Each row is a point. The window is the flat piece filled in between its corners: a triangle in 3 columns, a solid with four corners in 4, and so on. A path goes straight from each point to the next, and from the last back to the first. After which points does the path pass through the window?
In the rows, 100 means zero.

Window:
70, 32, 57, 104
64, 107, 5, 114
105, 125, 181, 99
152, 66, 137, 104
Path:
(1): 98, 79, 42, 73
(2): 120, 92, 80, 32
(3): 113, 74, 96, 166
(4): 93, 48, 128, 159
(5): 116, 64, 124, 48
(6): 124, 135, 129, 46
(7): 123, 112, 135, 136
(8): 55, 49, 62, 182
(9): 58, 64, 47, 41
(10): 84, 92, 111, 58
(11): 74, 96, 127, 122
(12): 98, 99, 142, 137
(13): 94, 104, 135, 67
(14): 41, 68, 9, 81
(15): 30, 61, 28, 163
(16): 86, 77, 40, 174
Through the window after points: 2, 12

Window (6 x 6):
110, 99, 145, 118, 31, 93
106, 145, 100, 80, 72, 103
77, 107, 33, 123, 85, 112
62, 106, 145, 99, 79, 99
133, 139, 5, 163, 192, 101
104, 67, 143, 59, 52, 90
Path:
(1): 98, 128, 82, 124, 108, 20
(2): 116, 117, 94, 123, 114, 126
(3): 114, 119, 66, 122, 133, 170
(4): 100, 138, 52, 146, 116, 65
(5): 94, 113, 128, 85, 77, 71
(6): 101, 102, 136, 86, 77, 118
(7): 95, 79, 85, 129, 94, 161
(8): 73, 98, 77, 113, 76, 30
(9): 82, 125, 61, 109, 78, 58
(10): 110, 114, 86, 103, 86, 168
(11): 126, 88, 96, 114, 99, 167
(12): 90, 123, 61, 117, 98, 40
(13): 91, 136, 91, 91, 77, 37
(14): 116, 123, 107, 105, 84, 161
(15): 110, 88, 111, 111, 70, 140
(16): 99, 102, 112, 111, 80, 55
Through the window after points: 9, 11, 13

Window, 8 rows:
50, 93, 146, 98, 91, 118, 64, 89
87, 151, 85, 38, 63, 14, 95, 106
61, 145, 131, 91, 168, 66, 135, 77
122, 65, 110, 125, 100, 87, 61, 79
105, 87, 73, 51, 110, 70, 67, 109
44, 135, 86, 120, 129, 124, 167, 91
140, 128, 102, 48, 81, 129, 5, 96
107, 61, 116, 55, 60, 50, 123, 75
Path:
(1): 87, 93, 79, 63, 56, 79, 83, 53
(2): 65, 112, 80, 77, 103, 84, 101, 47
(3): 96, 115, 131, 83, 92, 71, 130, 160
(4): 91, 92, 123, 104, 108, 61, 137, 130
(5): 62, 108, 92, 97, 112, 49, 120, 57
(6): 97, 69, 82, 95, 100, 71, 60, 33
(7): 128, 83, 137, 113, 92, 94, 88, 128
(8): 107, 118, 120, 95, 110, 96, 78, 145
(9): 74, 122, 77, 83, 120, 86, 59, 54
(10): 70, 89, 90, 61, 95, 86, 27, 35
(11): 128, 105, 141, 81, 86, 95, 65, 136
(12): 102, 94, 106, 69, 69, 81, 94, 112
Through the window after points: 2, 6

Window, 9 rows:
106, 129, 107, 144, 5, 127, 75, 163, 138
132, 85, 51, 88, 157, 119, 123, 86, 85
87, 78, 153, 48, 163, 80, 134, 125, 75
127, 125, 78, 94, 122, 75, 149, 69, 89
44, 139, 127, 21, 80, 106, 56, 96, 79
186, 127, 67, 105, 22, 117, 98, 126, 123
126, 96, 26, 78, 103, 71, 126, 107, 75
106, 135, 124, 63, 132, 43, 63, 101, 108
128, 70, 60, 91, 79, 89, 101, 62, 80
Path:
(1): 101, 100, 80, 69, 59, 80, 107, 100, 162
(2): 102, 110, 55, 64, 82, 102, 125, 113, 135
(3): 117, 103, 91, 105, 85, 98, 112, 110, 68
(4): 139, 122, 82, 103, 106, 96, 62, 107, 65
(5): 133, 121, 97, 58, 54, 69, 139, 112, 162
(6): 75, 71, 119, 36, 142, 70, 149, 116, 138
(7): 115, 107, 141, 84, 134, 96, 102, 119, 34
(8): 134, 119, 95, 107, 65, 95, 90, 117, 53
Through the window after points: 4, 6
